Each row of a before or after table is a point. One or more steps were done to the points. Then noise was added and the rows were shuffled. The steps act on how far a point lies along the listed directions, d1 being the first. Name the steps. A step turns or swaps two directions, mirrors them in a line or flattens them onto one, adds a multiple of one to another, or multiplies one. Angles are multiples of 10 degrees, from the lower direction toward the higher: turns from -170 to 170, lines from 10 to 170 but not 90. Use the fewest steps. Two steps may share a direction if one is a turn and the other turns, adds or multiplies; they go together, in the order done. Otherwise the lowest direction goes first.

Directions:
(1): [-0.36 -0.04  0.39]
(2): [ 0.06 -0.53  0.00]
(3): [0.39 0.04 0.37]
Before (14 x 3):
[[ 0.13 -0.22  0.01]
 [ 0.25 -0.15  0.39]
 [-0.68 -0.25  0.40]
 [ 0.08 -0.01  0.03]
 [ 0.16 -0.34  0.52]
 [ 0.14  0.16 -0.29]
 [ 0.50  0.06  0.10]
 [-0.11 -0.27  0.51]
 [ 0.22 -0.07 -0.37]
 [ 0.10 -0.19  0.50]
 [-0.43 -0.40  0.07]
 [ 0.09 -0.30  0.23]
 [ 0.43 -0.05  0.20]
 [ 0.76 -0.02 -0.20]]
After (14 x 3):
[[ 0.05 -0.01  0.04]
 [-0.61  0.24  0.55]
 [ 0.11 -0.08  0.51]
 [-0.07  0.00  0.60]
 [ 0.25  0.16 -0.30]
 [ 0.27 -0.12  0.39]
 [ 0.13  0.00 -0.34]
 [ 0.23  0.00  0.64]
 [ 0.15  0.09  0.35]
 [ 0.47 -0.24  0.02]
 [ 0.40 -0.17  0.16]
 [-0.32  0.43  0.26]
 [ 0.20  0.15  0.06]
 [ 0.76 -0.07 -0.23]]
Steps: mirror d2 and d3 in the line at 70 degrees

Directions:
(1): [ 0.22  0.06 -0.10  0.64 -0.05  0.06 -0.47  0.24]
(2): [ 0.02 -0.10  0.20  0.36  0.32  0.16  0.10 -0.67]
(3): [-0.02  0.59  0.38 -0.05  0.44 -0.21 -0.08  0.15]
(4): [-0.74  0.12  0.01 -0.01 -0.13  0.20 -0.36 -0.12]
Before (12 x 8):
[[ 0.12  0.00  0.20 -0.14  0.49 -0.12  0.51 -0.34]
 [-0.44 -0.12 -0.25  0.01 -0.45  0.19  0.08 -0.13]
 [ 0.35  0.07 -0.05  0.02  0.16  0.02 -0.14  0.31]
 [-0.60  0.04  0.00 -0.33 -0.03  0.00  0.25 -0.20]
 [ 0.37 -0.69 -0.40 -0.40 -0.35 -0.17  0.35  0.32]
 [ 0.16 -0.38  0.00 -0.40  0.09 -0.31  0.37 -0.02]
 [ 0.49 -0.47 -0.14 -0.75 -0.11 -0.34  0.75  0.14]
 [ 0.03  0.10  0.13 -0.16  0.04 -0.03 -0.06  0.33]
 [-0.39  0.17  0.21 -0.34  0.54  0.11  0.56 -0.73]
 [-0.43  0.07 -0.23 -0.06 -0.35  0.21 -0.35  0.12]
 [ 0.38 -0.06 -0.11  0.00 -0.39 -0.42  0.01  0.73]
 [-0.45  0.12  0.37  0.30  0.36  0.09 -0.48 -0.44]]
After (12 x 8):
[[ 0.17 -0.17 -0.16  0.03 -0.53 -0.30 -0.06  0.61]
 [ 0.20 -0.56 -0.28 -0.85 -0.42 -0.26  0.59  0.24]
 [-0.05  0.24 -0.07 -0.07 -0.07  0.03 -0.20  0.22]
 [-0.07  0.07  0.10 -0.14 -0.05  0.04 -0.11  0.32]
 [ 0.16 -0.05 -0.11  0.05  0.04  0.14 -0.20  0.19]
 [-0.42  0.19  0.14 -0.45  0.41  0.10  0.51 -0.55]
 [-0.20 -0.13  0.07 -0.19  0.25 -0.01  0.37 -0.33]
 [ 0.01 -0.43 -0.10 -0.45 -0.05 -0.25  0.31  0.05]
 [-0.32  0.18  0.45  0.31  0.49  0.02 -0.41 -0.44]
 [-0.03  0.08 -0.08 -0.03 -0.21 -0.03  0.25  0.02]
 [ 0.40 -0.67 -0.40 -0.43 -0.39 -0.18  0.35  0.37]
 [-0.40  0.20  0.07 -0.40  0.07 -0.14  0.33  0.01]]
Steps: add 0.3 times d1 to d2; flatten d3 and d4 onto the line at 40 degrees
